Each row is a point. The last column is the point's height on a tilted bowl or saddle (a function of degree 2), plus a little noise. Count its main directions that bend up, bend down and stay straight.

Points (15 x 4)
[[  5  24  12  15]
 [-53 -10  18  26]
 [-29  24  59  40]
 [ 19  12  50  31]
 [ -6 -23 -54  30]
 [-13 -30  -8  13]
 [-32   8  33  21]
 [ -9  -2  14   9]
 [ 49 -12   0  36]
 [-35  -7 -36  21]
 [ 28 -10  -4  19]
 [-34 -29  -6  17]
 [ 13  10  30  18]
 [-28  14  20  15]
 [ 43  41 -51  63]]
Directions: 3 up, 0 down, 0 straight

Points (18 x 4)
[[  6   0 -28 -10]
 [-20 -29   0  -5]
 [-16  53 -10 -36]
 [ 14  51  41 -80]
 [-32 -51   3 -49]
 [ 16  -8 -35 -25]
 [ 25 -18  33   2]
 [-51 -29   2 -19]
 [ -2 -24  -2   7]
 [ -5 -13  14  13]
 [-58  66  20 -51]
 [ 21  -7 -26  -7]
 [ 14 -14  35  -3]
 [-11  15 -21  -2]
 [-23   8 -15   8]
 [-25  -9  23   3]
 [-35  28  -9   5]
 [-61  41 -14  -3]]
Directions: 0 up, 2 down, 1 straight

Points (26 x 5)
[[-73 -30  -5  30 -53]
 [-39   0  11 -21  13]
 [  7 -11 -64  41  43]
 [ 44 -22  -2 -23  -4]
 [-23 -32  14   2   3]
 [ -5  -1   5 -33  27]
 [-32  41 -16  32  26]
 [ 10 -38  -3  35  18]
 [-15   7  -8   0   8]
 [ -3  30 -23  -6   9]
 [ 22   1 -73   9  10]
 [  3  14 -30 -17   8]
 [  9  32  61  14  41]
 [-31 -34 -87 -15  61]
 [ 11  -4  -5  12   6]
 [ -7   8 -36   8  15]
 [  0  31  12   8   9]
 [ 23 -15  -8  12   3]
 [  7 -17 -15  22   9]
 [ -5 -34  -1  -4   9]
 [-38 -27 -11  23  -9]
 [ 24  12  62  11  55]
 [ 59   9  11  11 -12]
 [ 27  27  -5 -21 -10]
 [  6 -30  12 -42  46]
 [  0  65 -59  24  49]]
Directions: 2 up, 1 down, 1 straight

Points (23 x 5)
[[ 15  18 -12 -23   6]
 [ -2 -10  -7 -22  11]
 [ 32  -9  51  40 -64]
 [ 45  20  45  -4 -19]
 [ 39  66  -1   9 -74]
 [-46 -14  44  35  15]
 [ 36  20 -25  43 -33]
 [ 37  20 -44 -17  -6]
 [  3 -51   9 -35 -12]
 [  9 -54   8   9 -19]
 [-27  56  11  -2 -30]
 [  3 -46  -9  26 -18]
 [  9  12 -14   9   6]
 [  2  20 -21 -22  -3]
 [-36  62  -5 -19 -56]
 [ 36 -13  46   0  -6]
 [ 18  52   3 -19 -27]
 [ 31 -39   7 -12   1]
 [-39  -4 -50   0 -29]
 [-11  37  23  11  -8]
 [ -6  11  -8  -5  11]
 [-14  33 -11  23  -9]
 [-23  16  15  38   0]]
Directions: 0 up, 2 down, 2 straight

Points (43 x 7)
[[ 20 -25  -4 -12  -1 -21  25]
 [ 54  32  15  -9 -10 -25 -38]
 [  4  13  -3  11  -4  -6   4]
 [ -6  38  53  -3  19  16 -18]
 [ -4 -37  10  -8  21  11  25]
 [ 20   8 -60   5  20  10  12]
 [-27 -32 -21  42  -4 -17  17]
 [ -9  23 -15 -22  -5  24  -7]
 [-55 -49 -33  -2 -11 -43 -48]
 [ 11  -8 -12 -19  31  95  -2]
 [  0   0  27  -4   7  27  24]
 [-16  34   1   6  18 -45 -35]
 [ 16  23  -4  15  14 -39  -8]
 [-11  -8 -52  26  26   2   5]
 [ 26   6  -8   2 -30  22  -6]
 [-13 -32  57 -16   0 -32  29]
 [ -3  56 -35  13  -6  23 -39]
 [ 22  20 -18  15 -26   9 -19]
 [-23   0 -21 -21  -4  11  -1]
 [  5  -9  18  39 -35  -6  51]
 [ 16 -27  -3 -50  15   8  18]
 [ 37  36  24  -9  -3 -24 -35]
 [ 44  22  -9 -22 -29  -3 -20]
 [  3  15  58  47  -5  32  61]
 [-31  24  25  -3 -27 -28  -7]
 [-25  -4  -7   7  -4  -2  10]
 [  8 -28  18   5  27 -20  28]
 [ 60 -20   1 -43  27   7  31]
 [ 17  56 -23   1  28   3 -33]
 [ 12  -4  -1 -61  28  31   8]
 [ 26 -43  -7   1 -40  31  18]
 [ -7 -17   4  32 -27  12  42]
 [-24  -5  40 -11  37 -20 -19]
 [ -5  87 -20   3  46  26 -65]
 [ 20  31  -7  -5 -34 -16 -20]
 [ 43  36  15   6 -17   0 -44]
 [  1  13   8 -26  36 -26 -22]
 [ 13  21  14 -13  25  28  -4]
 [-13  18  19 -20   1  56   7]
 [  7 -15  12 -11 -17  38  30]
 [-16 -19   8  15 -32  -7  42]
 [ 13   4  -5 -15   4 -25   4]
 [ 23  15  15  -8   4  -8  -2]]
Directions: 1 up, 2 down, 3 straight
